Each row is a point. Each copy is the shape, with its points in the same order, turned, moved and blurred by noise. Some copies are also mirrored. Which?

Shape (6 x 3)
[[ 1.10  0.98 -0.24]
 [-1.84  2.19  1.57]
 [ 1.77 -1.07 -0.13]
 [-0.35  1.10  2.56]
 [-0.79 -2.27  0.06]
 [ 0.53 -0.14 -0.75]]
Copy 1 (6 x 3)
[[ 1.44  0.84 -0.23]
 [-0.50  3.23  1.92]
 [ 0.80 -1.15 -0.58]
 [ 0.28  1.35  2.63]
 [-1.90 -0.35 -0.26]
 [ 0.30  0.42 -0.99]]
Copy 1 is: only turned
Copy 2 (6 x 3)
[[ 0.43  0.32 -1.58]
 [-1.42  1.60  1.23]
 [ 2.12 -0.63 -1.33]
 [ 0.74  1.71  1.36]
 [ 1.38 -2.39  0.90]
 [ 0.41 -0.96 -1.13]]
Copy 2 is: only turned
Copy 3 (6 x 3)
[[-1.71  0.09 -0.11]
 [-0.12  2.21  2.31]
 [-0.53 -1.68 -1.10]
 [-0.15  0.35  2.56]
 [ 2.06 -0.01 -1.18]
 [-0.51  0.08 -1.00]]
Copy 3 is: mirrored

Shape (11 x 6)
[[ 1.66  0.94 -0.84  0.93 -0.06  0.51]
 [ 1.44  1.59 -1.24  0.80  0.25  0.30]
 [ 1.07 -0.81 -0.16 -2.61 -1.43  0.14]
 [ 0.14  0.17 -0.07 -1.96  0.48 -0.60]
 [ 2.80  2.49 -0.93  1.76  0.30 -1.77]
 [-0.59  1.25 -2.23  1.34  0.33 -1.31]
 [ 0.49 -1.68 -0.69  0.32 -0.60 -0.72]
 [ 0.54  1.56 -1.00 -0.14  0.64 -0.75]
 [-0.79 -2.02 -1.13  0.46 -0.24  1.16]
 [-1.70 -2.17 -0.83  0.84  2.18  1.69]
 [ 0.87  0.34  2.13 -2.22 -2.02  0.28]]
Copy 1 (11 x 6)
[[-0.43 -1.21  1.01 -0.43  1.43  0.56]
 [-0.71 -1.09  1.02 -0.28  1.68  0.97]
 [-0.37 -0.15 -2.29 -2.19  1.62 -1.20]
 [-0.34  0.87 -1.13 -0.84  1.87 -0.67]
 [-1.71 -0.58  3.56 -1.20  1.57  1.71]
 [-2.73 -0.33  1.12  1.01  0.30  0.50]
 [-1.26 -1.17  0.03 -0.91  0.03 -1.88]
 [-1.17  0.32  0.62  0.15  1.55  0.23]
 [-0.26 -1.72 -1.62  0.62 -0.24 -1.69]
 [ 0.52 -1.40 -0.51  2.74  0.18 -2.56]
 [ 1.25  0.98 -1.92 -2.93  0.68  0.16]]
Copy 1 is: mirrored
Copy 2 (11 x 6)
[[ 1.68  1.09 -1.27  0.30  0.83  0.32]
 [ 1.84  1.72 -1.12 -0.01  1.27  0.03]
 [ 0.02 -1.61 -1.50 -2.43  0.61 -0.02]
 [ 1.15 -0.68  0.07 -2.16  1.70 -0.56]
 [ 4.60  1.93 -1.48 -0.08  0.64  0.18]
 [ 2.08  2.19  0.05 -0.27  0.80 -2.42]
 [ 1.00 -1.07 -0.52 -0.02 -0.45 -1.42]
 [ 2.16  1.23 -0.34 -1.05  1.60 -0.69]
 [-1.05 -0.51  0.11  0.78  0.32 -1.54]
 [-0.96 -0.47  1.88  1.97  2.08 -1.64]
 [ 0.25 -1.17 -0.31 -3.06 -0.40  1.95]]
Copy 2 is: only turned
Copy 3 (11 x 6)
[[ 1.13 -0.43 -2.08  1.06 -0.08 -0.28]
 [ 1.63  0.51 -2.03  1.24  0.04 -0.24]
 [ 1.35 -1.25  0.04 -2.49 -0.40 -1.18]
 [ 0.58  0.83 -0.17 -1.82  0.31 -0.15]
 [ 0.72  1.68 -3.84  1.59 -0.40 -1.81]
 [ 0.59  1.84 -0.36  2.04  0.87 -1.08]
 [-0.62 -1.18 -0.21  0.04  0.88 -1.25]
 [ 1.11  1.63 -1.30  0.23  0.18 -0.44]
 [ 0.01 -1.66  0.97  0.76  1.36  0.34]
 [-0.66 -0.85  1.00  1.00  2.48  2.59]
 [ 0.52 -0.94 -0.30 -2.58 -2.79 -0.36]]
Copy 3 is: mirrored
